Each row is a point. Each copy is the shape, with its points in the same order, turned, moved and blurred by noise. Say if it was mirrored as well.
(in the rows, 128 means zero)

Shape, 9 rows:
[[148  57  74]
 [119 105 109]
 [152 182 169]
 [132 184 170]
 [118 189 135]
 [106 183 180]
 [142 125  80]
 [122 100 106]
 [192  88 113]]
Copy 1:
[[ 57 186 173]
 [101 140 162]
 [203 138 144]
 [203 119 145]
 [175 113 115]
 [197  91 152]
 [105 162 122]
 [ 97 146 162]
 [119 214 172]]
Copy 1 is: mirrored
Copy 2 (9 x 3):
[[ 53 105 185]
 [103 105 144]
 [178 170 124]
 [183 157 110]
 [155 145  86]
 [196 133 105]
 [ 78 138 128]
 [101 107 152]
 [ 90 159 194]]
Copy 2 is: mirrored
Copy 3, 9 rows:
[[153  62  64]
 [119 104 109]
 [140 195 150]
 [119 197 158]
 [ 94 188 127]
 [102 189 173]
 [125 127  74]
 [122 102 109]
 [196 110  96]]
Copy 3 is: only turned
Copy 4 (9 x 3):
[[ 97  74  32]
 [100 103  96]
 [161 107 174]
 [149 122 184]
 [145 150 161]
 [128 128 197]
 [130 121  80]
 [106 101  90]
 [145  53  71]]
Copy 4 is: only turned

Shape (8 x 4):
[[178 143 105 131]
 [ 67 104 122 131]
 [205 138 173 157]
 [146 150 166 135]
 [ 85  53 169 113]
 [ 85 135 125  78]
 [ 70  75 101  66]
 [179  94  99 116]]
Copy 1 (8 x 4):
[[137 155  92 144]
 [ 86  82 163 109]
 [210 140 106 150]
 [166 136 138 115]
 [136  38 147  71]
 [ 88 137 140  70]
 [ 54  78 125  62]
 [129 106  62 136]]
Copy 1 is: only turned
Copy 2 (8 x 4):
[[142 199 136 118]
 [ 79 114  98 105]
 [188 167 175 142]
 [151 147 134 164]
 [123  71 120  78]
 [118 132  42 118]
 [107 105  49  60]
 [146 188 126  70]]
Copy 2 is: mirrored
Copy 3:
[[137  63  94 149]
 [136 178 117 152]
 [102  36 158 144]
 [ 99  89 135 119]
 [165 172 181 136]
 [148 157  96  96]
 [204 183 108 121]
 [180  71 114 161]]
Copy 3 is: mirrored

Shape, 14 rows:
[[ 98  83 129 117 148 117 107  88]
 [135 107  61  75 198  74 106 154]
 [ 92  88 185 127  91 153 128 175]
 [147 153 158  80 114  71 110 132]
 [191 100 184 163 137  99 128 121]
 [144 139 139 114 129 174 171 166]
 [145  43 165 111 168 107 143 162]
 [123 160 132 131 100  81  63 144]
 [120 163 182  83 145 104 193 188]
 [118  89  83  82  85 139 140 164]
 [212  52  84 143  54 103 125  58]
 [102  93 125 134 110 166  95 175]
 [ 80 110  72 136 132 116 129 144]
 [122  89 130 129 115 140 130 185]]
Copy 1:
[[ 85  95  76 159 127 114  95 115]
 [168  71  58  90 173  79 102 134]
 [ 93 130 138 154  52 112 115 186]
 [157 109 152 161 127  55 107 109]
 [175  97 135 200 102 158 121 115]
 [120 127 154 107 113 136 172 162]
 [146  47  85 157  81 127 135 157]
 [153 153 139 159 139  80  54 134]
 [149 122 149 155 119  55 199 177]
 [117 126 105  66  74  91 114 133]
 [148 121 104 122  56 175  80   7]
 [104 127 119 112  92 133  81 185]
 [115 155  59 105 131 105 102 149]
 [136 119 111 116  79 124 113 179]]
Copy 1 is: only turned
Copy 2:
[[106  82 124 157 178 101 128 104]
 [121 108 128  95 182 134  42 172]
 [175  84 114 159 145 100 218 154]
 [203 128 119 115 155 111 105  96]
 [171 152 198 181 162 133 151 106]
 [142 136 117 107 131 163 193 135]
 [156  95 189 135 200 126 156 169]
 [186 130  94 171 119  96  95 119]
 [193 169 121  53 168 110 186 145]
 [141  50 115 100 103 145 150 149]
 [131  47 225 174  82 158 107  63]
 [134  87  93 173 130 127 170 172]
 [ 90 101 106 122 123  91 126 156]
 [150 102 129 144 127 131 171 175]]
Copy 2 is: mirrored
